Every row gives one point. Each copy is the shape, with its points in the same order, stretched, turned, moved and blurred by noise. Is it also mirrored, or only turned?

Shape, 9 rows:
[[ -8 -31  16]
 [-37  13  18]
 [-42  21 -22]
 [-31  15 -10]
 [ 38 -33  31]
 [-13  41  -3]
 [ 25  43  16]
 [ 45   9 -22]
 [ 31  10  -5]]
Copy 1:
[[-31 -23  -6]
 [-60   9  19]
 [-35  20  55]
 [-36  19  36]
 [ -4 -23 -54]
 [-30  44  17]
 [-15  45 -25]
 [ 35  18 -15]
 [ 13  17 -16]]
Copy 1 is: mirrored
Copy 2, 9 rows:
[[-15  12 -25]
 [-21   9  20]
 [-43 -28  26]
 [-24 -20  27]
 [ 27   4 -49]
 [ -6 -21  33]
 [ 37 -22  26]
 [ 21 -53 -20]
 [ 18 -28  -7]]
Copy 2 is: mirrored
Copy 3, 9 rows:
[[  7 -21  31]
 [-35  -1  44]
 [-54 -10  10]
 [-37  -4  17]
 [ 55  -3  21]
 [-37  16   3]
 [ -8  45  -2]
 [ 18   5 -38]
 [  7   4 -16]]
Copy 3 is: only turned

Shape, 7 rows:
[[-11  -5  26]
 [ 36 -28   5]
 [ 45  16  22]
 [-11 -35  25]
 [  5 -35 -26]
 [ -5  15  16]
 [-25 -20 -13]]
Copy 1:
[[  0   4  38]
 [ 42  31  -5]
 [ 60 -17  16]
 [ -2  40  32]
 [ -2  33 -26]
 [  5 -18  27]
 [-28  16  -2]]
Copy 1 is: mirrored
Copy 2, 7 rows:
[[-11 -16  16]
 [ 23 -51   4]
 [ 52 -13  20]
 [-23 -38  17]
 [ -2 -47 -27]
 [  3  -4  10]
 [-26 -25 -22]]
Copy 2 is: only turned
Copy 3:
[[ -9   7  21]
 [ 42   2  31]
 [ 32  47  21]
 [ -3 -16  40]
 [ 35 -31   6]
 [ -4  18   1]
 [  4 -27  -4]]
Copy 3 is: only turned
Copy 4:
[[-16  -6  20]
 [ -5  29 -13]
 [ 15  33  24]
 [-34  -1  -1]
 [ -3   0 -35]
 [  3  -6  20]
 [ -6 -25 -15]]
Copy 4 is: mirrored

Shape (10 x 4):
[[-21 -17 -18  -5]
 [ -1  25 -12  -6]
 [-15 -16   7   3]
 [-16  26  37  -5]
 [ -4  12 -14  -2]
 [-33  -7  -1  30]
 [  7  13   1 -19]
 [ 18   2 -54   8]
 [ 59 -24   5   0]
 [-17  -8  11  -5]]
Copy 1 (10 x 4):
[[-21 -32 -11   9]
 [ 13   2 -21   7]
 [-12 -26  15  -1]
 [ 41 -14  24 -10]
 [ -2  -4 -15  10]
 [ -9 -27  23  36]
 [ 10  -1 -14 -18]
 [-35  20 -44  24]
 [-42  38   9 -38]
 [ -2 -25  10  -7]]
Copy 1 is: mirrored
Copy 2 (10 x 4):
[[-27   3  -4  14]
 [ 10  25 -12 -12]
 [ -7  -4  17   9]
 [ 22  25  31 -32]
 [  2  17 -10   3]
 [-10  26  24  29]
 [ 11   5  -6 -18]
 [  0   9 -42  33]
 [ 47 -52  -9  19]
 [ -7   2  17  -3]]
Copy 2 is: only turned
Copy 3, 10 rows:
[[-26   0  -7 -17]
 [ 22  19  -8 -10]
 [-18 -14   5   1]
 [ 30 -26   3   7]
 [  6  16  -5  -8]
 [-23  -9 -15  28]
 [ 19   7   8 -21]
 [ -8  60  -4 -12]
 [ -6  28  60  -8]
 [ -9 -17   5  -6]]
Copy 3 is: mirrored

Shape (11 x 6):
[[ 15  -8  24  26  24  15]
 [ -2  17  13 -51 -33  39]
 [  4  31  17  34  -8  -8]
 [  6 -16 -25   4   4   1]
 [ 30 -37   2  26  28  -9]
 [-41  -2  31 -31 -36  31]
 [  4 -13  -6  15 -13   9]
 [ 37  -3  -2   7  11 -48]
 [-33  17 -22  -8  -4 -20]
 [ 20  -3  18  20  14  18]
 [ -6  -3   0 -30  13  37]]
Copy 1, 11 rows:
[[ -6   7   7  31  29 -20]
 [  7  10  43 -52  -2 -13]
 [ 16  31   0  26 -15  -8]
 [  8 -25  -9   5   9   0]
 [ -3 -30  -5  44  32 -25]
 [-28   9  22 -44 -32 -12]
 [ -1 -17   7  10  -5   2]
 [ 35 -15 -16  33   5 -42]
 [ 11   2 -37 -12 -24   3]
 [  0   8  14  24  27 -16]
 [ -6   1  11 -29  31  -9]]
Copy 1 is: only turned
Copy 2:
[[ 16 -35  27 -10  34  13]
 [-26  21  43   5 -39  36]
 [ 31  -4  20  29  10 -10]
 [  0  -6 -16 -12  15  11]
 [ 23 -38  -4 -38  33  11]
 [-39 -13  22  22 -56  15]
 [  9 -13  -6   6  -1  21]
 [ 38   2   5 -36  12 -26]
 [-15  17 -16  18   0 -28]
 [ 16 -25  28  -5  25  22]
 [-33  -6  26 -12   9  26]]
Copy 2 is: only turned
Copy 3:
[[ 21 -27  25   0  20  13]
 [-54  12 -17   6 -19  54]
 [ 42   7   5  27   0  31]
 [ 14 -20 -17  -5 -12  -6]
 [ 40 -38  12 -30  10 -10]
 [-49  16  21  17 -44  35]
 [ 18 -21  -3   1 -24  13]
 [ 54   5 -15 -33   6   3]
 [  8  22 -16  23 -21 -14]
 [ 17 -26  11   0  16  22]
 [-39 -11  -3   4   9  11]]
Copy 3 is: only turned
Copy 4 (11 x 6):
[[ -8 -10  46  -2  27  16]
 [  7  43 -10 -60  21  19]
 [  3  16  59   4  -5   1]
 [ -1 -16   0   7   0  27]
 [ -5 -54  32   8  11  22]
 [-31  38  -4 -60   1  -8]
 [ -8  -3  19 -10  -6  29]
 [ 38 -48  24   6  -1  -5]
 [ -1   9  -9  10  -8 -14]
 [ -4  -7  42  -4  20  25]
 [ -9  20  -8 -20  35  19]]
Copy 4 is: only turned

Shape (12 x 8):
[[ -3  28  21  17  18 -12   1 -10]
 [ 25 -18  31 -37 -10 -21 -12   9]
 [-27  -9 -47   4  -4   9 -15  11]
 [-14  29   1  14   8   0 -20  25]
 [-11   2  -5   9  -1  32   5   5]
 [-16  15  -3 -18  34   3   7   4]
 [ 23  29   0 -15 -10  -5   4 -11]
 [ 38 -36 -11 -10  12  -6 -13  22]
 [  8  -1 -33  26  11  19 -21 -35]
 [  4   3   9  10  -7   7  42  16]
 [  3 -27  21  27  11  16   3  14]
 [-10 -19  20  11  15  20 -13  19]]
Copy 1:
[[  6  -6  31  -1  25 -14 -30 -17]
 [-15   0   6 -60 -13 -18  -7 -14]
 [-30 -26 -34  31  -3  -1  -2   0]
 [-19 -30   3   0  20   8 -43 -20]
 [-13  -9   7  23 -10  18 -17   3]
 [ -8  15  -2  -2  18  -8 -31  10]
 [ 15   7  -4 -12   3  11  -8 -21]
 [  4 -32 -13 -29 -32 -28 -14  18]
 [ 20 -12 -12  48 -24 -25 -14 -16]
 [ -2 -12  24   1  11  21   3  21]
 [-13 -30  34   6 -20 -15 -17  14]
 [-27 -21  22   0 -13 -11 -30   4]]
Copy 1 is: mirrored
Copy 2:
[[ 12  16   0 -16 -11 -29  18  -1]
 [  9   8  30  12  46  -6  -8  14]
 [  5 -43 -37  18   7  -4 -22   3]
 [  2  -6 -27 -14   2 -27  10  27]
 [ -7 -25  -5 -16   0   8   1   1]
 [ 19 -16 -16 -18  26  -4  18  -9]
 [  2  28  -5   8   8  10   7  -5]
 [ 41 -31  14  18  22   5 -21  34]
 [ 22 -13 -16  -4 -24  -2 -40 -13]
 [ -2 -15  18   4  -6   6  37   5]
 [ 14 -36  28 -14  -6 -14   0  24]
 [  9 -37  11 -24  13 -17  -4  23]]
Copy 2 is: mirrored

Shape (12 x 8):
[[ 19   6 -31  11  31   4  13  -5]
 [  3  -1  -1   3  15  11  23  43]
 [ 15   5   0 -28  48   8  -8  46]
 [ -6   9  20 -30   4  47  -7  22]
 [ 22   1 -11 -23 -23 -24  13 -13]
 [  6  11 -24   5  -7 -31  -5 -12]
 [ 16  23  24 -14 -13 -15  10 -36]
 [-12  30  15 -14  10  30 -13  28]
 [ 17  23  22 -37  -4  56 -19  20]
 [ -9   4  -4 -34  35  15  16  15]
 [ -2   0  -4 -21 -18  -5 -12 -16]
 [ 14 -21  18  -5 -24 -26 -11 -41]]
Copy 1 (12 x 8):
[[ 19   1   4   8  24  25  26  -4]
 [-13 -11 -19  20  25  -6  26  21]
 [ -1 -53  -2   5  43 -21   9   7]
 [-41 -32  -2 -29  27 -14 -11  14]
 [ 27   4   0 -16 -29  19   6  12]
 [ 38  21 -12  -8   0  13  -3   8]
 [ 28  25  29 -36 -20  11  10  28]
 [-20 -16 -16 -26  44 -17  -4  25]
 [-38 -43   4 -41  32   0 -18  26]
 [ -8 -32   1 -17  19 -15  25 -10]
 [  5   3  -3 -31 -13   3 -23   0]
 [ 18  31  29 -14 -40   8 -32   4]]
Copy 1 is: only turned
Copy 2 (12 x 8):
[[ 13  13 -25 -22   0 -33  10 -16]
 [ -2 -13   1 -20  -2   1  26  23]
 [ 28   3  -5 -35  32   3  -3  40]
 [ -3  23   8 -24   7  51  -4  11]
 [ 23  28  38  10 -24 -24  -2 -25]
 [ 19  24   4  15 -26 -37 -13  -8]
 [ -7  60  38  14  -2 -21  -3 -17]
 [ -7  27  -2 -22  -3  32  -6  35]
 [ 11  48  10 -27   6  57   1  16]
 [  4   1   8 -43  17   6 -19   6]
 [ 16  27  21  15 -18   3 -27 -19]
 [ 13  32  32  54   5 -18  -9 -41]]
Copy 2 is: only turned

Shape (13 x 9):
[[-11  20 -28  29   1  19   7 -23 -49]
 [-22   8  -5 -22  -7 -11 -15   6 -15]
 [ -8 -28  -7  18   5  11 -12 -50   8]
 [ 11  -5  38 -36  20  -8   1  19  -5]
 [-16   3  32  19  -6 -10   1 -10 -11]
 [  7  40  21 -36  -3 -26   7   7   0]
 [  9  23  22 -26   2   8  54 -13  24]
 [  6 -10  -8  18 -20  -6 -11 -29 -26]
 [ 10  48  16  -8  -2  12   3   7  24]
 [ 29  18  22 -19  17 -26  15  34  21]
 [-20 -19 -27  37 -27  21  35 -26  -1]
 [-37   2  -2  -3  20  -9 -17   5 -33]
 [ -9   3 -12  19 -29  40   4 -12 -28]]
Copy 1 (13 x 9):
[[ -7 -34 -60  48   8   6   2   3 -21]
 [-30 -11 -10 -13 -15  -1 -11  -1 -20]
 [-15  -3 -13  45   5  43   2 -47   1]
 [ -3  16  20 -47  13   4  37   4 -41]
 [  1 -15   0  16 -34   5  33  -3 -29]
 [  2  36  -2 -23 -11 -23  11   6 -42]
 [ 17  60 -12  -2   0   4  36   9  15]
 [  8 -31 -31  23 -15  22  -2 -27 -27]
 [ 10  35  12  19  -9  -8 -13  33 -32]
 [ 23  24  48 -29  16 -33  14   6 -34]
 [ 16 -26 -30  43 -20  31   7  -8  49]
 [-45 -33 -10   3  -4 -14  14  -1 -35]
 [ 12 -34 -41  25 -15  43  -7  27   2]]
Copy 1 is: only turned
Copy 2 (13 x 9):
[[-24   7 -24  -1  19  12 -10  59 -45]
 [ 14  13  19 -10  10  -8   6  -7 -30]
 [-53 -17   8 -15  18  17 -23  -3   4]
 [ 26   6  23  24  -2  14  42 -31  -6]
 [-28  23  -9  11  25 -22  14 -14 -16]
 [ 34  24  10  32  -8 -23   9  -1  -9]
 [  5  13  -5  28 -42 -10  29  19  32]
 [-35 -26  -7  -2  27  -9 -17   9 -32]
 [ 16  29 -30  27 -31  -7 -13  -5  13]
 [ 50   8  -8  43   7   1  19 -20  26]
 [-48 -17 -32 -31  12  -9  -1  29   6]
 [  5  35  18 -10  36  12  14  -3 -39]
 [-33 -10 -33 -20 -12  -2   2  20 -32]]
Copy 2 is: mirrored
Copy 3:
[[-10  40 -31  -3 -21 -19  44  15 -12]
 [-39   4  -2   0  -7   4 -16  30  27]
 [-34  -5  -2  15  14 -16   9 -24 -39]
 [ -6 -13  21  -2 -31  36 -33 -11  19]
 [  3  16  10  25 -11 -15   2 -12   4]
 [  2  -9  10 -31 -24  11 -17  -7  52]
 [ 15  -1  34 -39   3  26  28 -44  19]
 [-24  16  -2   5 -18 -30  -6   3 -23]
 [ 27   2  -7 -34  15  13   9  -5  30]
 [ 27 -29  27 -12 -22  14 -12   5  19]
 [-23  31  22   9  27 -25  53  10 -44]
 [-33   6 -14  29 -21   3   3  29  17]
 [-18  51  -8 -10  10  -2  20  15 -20]]
Copy 3 is: mirrored

Shape (15 x 11):
[[-14 -17  10 -18   6 -18 -24  -5  -8   1  15]
 [ 19   4  -6 -28  35 -10   3   7  25 -26  -1]
 [ 13 -28  -7 -28   8  23   0 -12  13  13 -23]
 [ -2  -2  -1 -10  19 -28 -18  15  15  -3  -8]
 [ 12  -9 -20 -16  -5 -24  -6 -10   2  -7   0]
 [  7  28 -14  -6  -4  10  -5  19  15   5  -9]
 [ 31 -30   5   3 -21  -8 -11  46 -13   0 -30]
 [ -3  -3  -1   6   6  -5  -9   8  27 -30  -8]
 [ -8 -12 -20  13   7 -13 -10 -14 -10 -22  21]
 [ 18   3  -3  17   6   4 -13   2 -14 -33 -15]
 [ 10  11  20 -29 -11 -20  23  10 -18 -14  -4]
 [-17   9  -1 -20 -13   7  18   2  -4  -5 -27]
 [ -9  10   7  11   1   0  -6   6   1  19  -4]
 [-16  11   5   5  22   3   6  22   0   6   1]
 [-10   9   4  -5   7   1  12  -9   3   8   0]]
Copy 1, 15 rows:
[[  4 -18 -11   8 -25 -28 -18   5  17  13  -1]
 [  5  32 -38   1 -23   7  18  10  27 -30  20]
 [-16  -4 -49  -4 -15  38   3 -20  15  -6 -10]
 [  8   1 -16  -9  -5 -15 -14  21  33 -11   8]
 [  3  18   4 -17 -35  -7  -2   5   6   3   2]
 [  9   7   2  -6  10  25   0  23  -2 -30  24]
 [  5 -20  -7 -29  15 -11  46  26   5 -13 -35]
 [ -5  25  -6  19  -5  -8  10  16  17 -28  -8]
 [ 20  25  20  13 -25 -25  -5  -4   2  16 -13]
 [ 14  12  17  -4   7 -20  27 -10   0 -21  -9]
 [-15  11  -9 -19  -7 -19  27  13 -19 -24  23]
 [-13  19 -18 -12  12  12 -12   5 -21 -25   6]
 [  0 -14   5   1  16  -1 -12  11   3   5  13]
 [ 18   1 -17   8  24   0  -8  25   4  -2  13]
 [ -6   9 -12   6   3   8 -11   2  -6   5  16]]
Copy 1 is: only turned
Copy 2:
[[-16   4  27  -1 -17   7  -3  24 -16  14  10]
 [ 28  -2  15 -36 -10   9   8   5 -31   5  10]
 [ 34 -20  30  18  13 -10 -23  13 -31  11  10]
 [ -4  13  17 -24   3  -3  -5   3 -25   3  22]
 [ -1 -15  17 -24  -7   2  -9  19  -6  22  11]
 [  5  12  -7 -21  14   1  -1  -5 -11  21 -18]
 [-15  -7   9 -11   0 -54 -32 -21 -26  -8   6]
 [  4  -6   5 -24  13  11   0  24 -26 -18  -5]
 [-17 -22   2  -8  -6  19  12  33 -18  11  11]
 [-10 -27   3 -18  -2   9 -12  -8 -31  -1  -3]
 [  0   6  29 -29 -21  -4  21 -18  27   1 -24]
 [  5  -4  33  -6  23  -1  20  -6   9  -1 -22]
 [ -4  14   2   9   6   5  -2  -4  -1   2   1]
 [  0  19   0   2   7   0  23 -11 -16  -6   3]
 [ 12   5  11   4   6  14  15   3   7   2  -4]]
Copy 2 is: only turned
Copy 3 (15 x 11):
[[ 17   0  14  -4  17  -8  11  -1  -9  -7  -9]
 [ -8  -3 -18  -3 -16 -38   8   7 -28   7  22]
 [ -1 -18 -12 -21  -4  -9   6 -26   2  26  -3]
 [  4 -12  -8   9  -1 -25  -1  14  -8   5 -14]
 [ 30   9   2  -7 -16 -36   9 -13 -15  10 -13]
 [ -8 -21  -4  34 -32 -19 -11 -10 -17   8   7]
 [ 26 -24  -8  16  11   8 -43   4 -28  60 -48]
 [ -6 -14 -12  25 -16  -6  20  17 -27  15   3]
 [  5  25   8   5 -12  -9  36  -4 -25 -13  -5]
 [ -2  -4 -11   4 -19  18   2   5 -31  -1 -13]
 [ 35  -2  32   0 -13 -14 -27  12 -22  26   2]
 [  5 -23  27   9 -30  -8  -3   1 -14  24  -3]
 [ -8  -7   8  22 -11  10  -8   2   9   4  -9]
 [-28  -4  12  27 -11   1  -3  13  -9   4   3]
 [ -5   3  16   6 -20  -4   5   0   5   2   9]]
Copy 3 is: only turned
